Every row gives one point. To make a cloud, some directions were put in groups of two or more. Within a group, all points are equally far from the middle, so they leave a hole (a ring in 2 directions, a hollow ball in 3). The other directions are filled evenly. Then the cloud was stretched, turned, moved and blurred a little. Count the holes, and give their numbers of directions, smallest first.

Cloud:
[[-.33,.56],
[.18,.37],
[-.52,.26],
[.22,-.01],
[-.33,-.41],
[-.11,.62],
[-.48,.38],
[.10,.50],
[-.50,.34],
[.13,.46],
[.22,-.05],
[-.53,-.07],
[-.25,.60],
[-.13,-.45],
[-.54,-.04]]
Holes: 1 (2)

Cloud:
[[.13,-.12,-.40],
[-.22,-.47,-.06],
[-.26,.19,.20],
[.67,.00,-.15],
[-.74,.13,-.24],
[.31,.52,-.76],
[-.04,-.60,.28],
[.07,-.64,-.07],
[.11,.44,-.38],
[-.06,.48,.21],
[-.48,-.01,.09],
[.21,-.39,.39],
[-.60,-.16,.27],
[-.23,-.69,.21],
[-.41,.06,-.60],
[-.50,-.30,.31],
[.22,-.25,.05],
[.61,-.05,.22],
[-.70,-.02,-.34]]
Holes: 0

Cloud:
[[-.25,-.13,.14,.35],
[-.06,.46,-.35,-.21],
[-.10,-.32,.31,.59],
[.02,.41,.08,.50],
[-.29,.02,.31,.67],
[.00,-.18,.03,.05],
[-.50,-.23,.07,.38],
[-.03,.17,.32,.27],
[-.01,.67,-.17,.02],
[.01,-.42,-.27,-.17],
[.46,-.28,.30,.24],
[-.08,-.07,.35,-.03],
[-.14,-.39,.15,.28],
[.00,.45,-.10,.37],
[.23,.07,.09,.23],
[-.28,.25,.20,.86],
[-.32,-.26,-.08,.38],
[-.13,.18,-.04,.25],
[-.08,.03,-.09,.29],
[.06,.20,-.42,.08],
[.12,.14,-.41,-.04],
[-.38,.19,.24,.94],
[-.15,.31,-.13,-.43],
[.38,-.28,.00,.51],
[.15,.19,-.19,.32],
[.40,.69,-.11,.11],
[-.39,.44,-.28,.02]]
Holes: 0

Cloud:
[[-.61,.06,-.21,.52],
[-.23,-.28,.72,.06],
[-.43,.44,-.08,.33],
[.29,-.02,.31,-.24],
[-.49,-.43,-.46,.38],
[.28,-.59,-.20,-.11],
[-.08,-.48,-.10,-.56],
[-.45,-.14,.14,-.40],
[.00,-.57,.48,.42],
[.43,-.01,-.27,.06],
[.33,-.34,-.28,.36],
[.54,-.49,.38,-.15],
[.17,-.72,-.05,-.07],
[.34,-.71,.51,.04],
[-.28,.01,.50,-.09],
[-.50,.39,-.07,.34],
[.36,.29,-.09,.71],
[-.44,-.44,.39,.13],
[-.37,.28,.37,.38],
[-.27,.36,-.61,.41],
[-.04,-.29,.38,-.37],
[-.37,.23,.38,.53],
[-.41,.46,-.18,.31],
[.10,-.51,.17,.53],
[.31,-.45,.27,-.32],
[.49,-.29,-.13,.42],
[-.45,-.66,-.09,.13]]
Holes: 1 (3)
